Every row gives one point. Each copy is the shape, with its points in the same order, turned, moved and blurred by noise. Some copies are also mirrored. Which?
In the rows, zero is written as 128.

Shape, 6 rows:
[[118 143]
 [ 81 157]
 [145 152]
 [185 153]
 [122 139]
 [ 64 120]]
Copy 1 (6 x 2):
[[123 142]
 [ 98 172]
 [147 146]
 [182 118]
 [120 132]
 [ 62 144]]
Copy 1 is: only turned
Copy 2:
[[121 149]
 [ 96 165]
 [147 152]
 [192 147]
 [133 135]
 [ 71 140]]
Copy 2 is: only turned

Shape:
[[171 142 178 100]
 [128  88 123 147]
 [ 95 142 148 182]
 [130 154  92  69]
 [143 104 143  95]
 [194 141 125 148]
 [143 152 122 163]]
Copy 1, 7 rows:
[[177 115 169  89]
 [ 97  94 150 145]
 [ 87 167 171 138]
 [149 120  70  99]
 [135  86 141  98]
 [176 119 153 162]
 [132 149 146 159]]
Copy 1 is: only turned
Copy 2:
[[164 110 170 144]
 [ 94  78 106 126]
 [ 62  83 164  84]
 [134 184 111 120]
 [129 116 123 158]
 [171  87 126  89]
 [120 100 140  74]]
Copy 2 is: mirrored
Copy 3, 7 rows:
[[153 111 183  87]
 [132  91 103 139]
 [113 136 139 186]
 [ 84 139 122  58]
 [124  86 140  94]
 [181 143 123 101]
 [138 152 122 139]]
Copy 3 is: only turned

Shape (13 x 8):
[[ 78 128 135 132 112 134 156 155]
 [112 172 116 145 184 117  99 128]
 [ 97 128 151 117 110 140 150  74]
 [170 160 110 141 125  78 110  55]
 [179 161 130 164 219 180  86 115]
 [111 109 108  96 125 135 134 135]
 [128 112 168 145 130 140 156 119]
 [ 92 121 146 128 108 124 147 145]
 [ 52 106 160 113 158 115 161 141]
 [ 94 133 154 110 131 141 153 177]
 [132  96 125 139 135 115 160 137]
 [152 167 103 160 203 164 152 129]
 [187 155 139  89 111  75 149  64]]
Copy 1:
[[ 86 120 136 134 135 117 149 136]
 [136 192 127 129 182 121 106 112]
 [112 138 143 104 105 150 142  78]
 [188 168 119  66 111  96  94  71]
 [212 188 135 190 185 158  89 104]
 [121 109 107 105 148 144 123 129]
 [132 109 170 140 128 126 132 104]
 [ 92 115 143 123 127 115 129 129]
 [ 62 111 162 115 181 133 142 107]
 [ 93 119 156 132 151 138 139 158]
 [139  92 138 121 154 103 132 115]
 [191 174 130 156 191 128 156 120]
 [187 138 161  34 105 125 112  95]]
Copy 1 is: only turned
Copy 2 (13 x 8):
[[103 111 131 137  96 118 158 165]
 [135 141 104 148 166  72 103 148]
 [ 98 141 178 122 108 127 136 111]
 [114 150 118 119 144  66 112  41]
 [171 150  79 163 203 150  72 106]
 [145 102 143 107 112 115 151 148]
 [102 113 144 154 131 153 159 118]
 [ 95  98 139 134 112 117 160 148]
 [108 102 189 156 141 104 171 176]
 [104 105 126 125 135 130 164 181]
 [135  95 120 151 129 113 168 111]
 [174 173  87 171 168 126 139 133]
 [ 94 154 136  80 158  91 167  36]]
Copy 2 is: mirrored
Copy 3 (13 x 8):
[[ 91 123 174 100 106 134 119 155]
 [119 157 118  98 196 123  94 134]
 [100 167 158 116 103 153 148  85]
 [152 155  81 114 136 109 120  58]
 [196 154 122 100 233 197 109 127]
 [ 98 119 123 125 104 156 138 152]
 [145 127 181 111 125 141 157 106]
 [100 121 170 112 105 121 125 135]
 [ 52 121 188 107 152 129 155 138]
 [101 126 180 108 124 128 143 176]
 [116  86 151 103 122 129 147 115]
 [153 137 132  49 192 172 110 142]
 [156 156  85 101 101  98 184  71]]
Copy 3 is: mirrored
Copy 4 (13 x 8):
[[ 95  96 120 122 103 139 159 139]
 [178 119 164 139 164 166 121 132]
 [125 116 143 106  85 116 163  61]
 [225 131 144 122 106  88 117  84]
 [164 197 142 129 201 179  92 100]
 [130  96 122  65 120 153 133 116]
 [ 96 137 132 110 133 101 143 101]
 [104  97 136 103 104 120 146 128]
 [ 83  70 166 110 143 138 169 117]
 [ 83 110 146  97 117 141 146 151]
 [121 114 114  89 142 100 150 123]
 [168 181 134 132 177 162 165 138]
 [207 151 166  64  85  72 154  92]]
Copy 4 is: mirrored
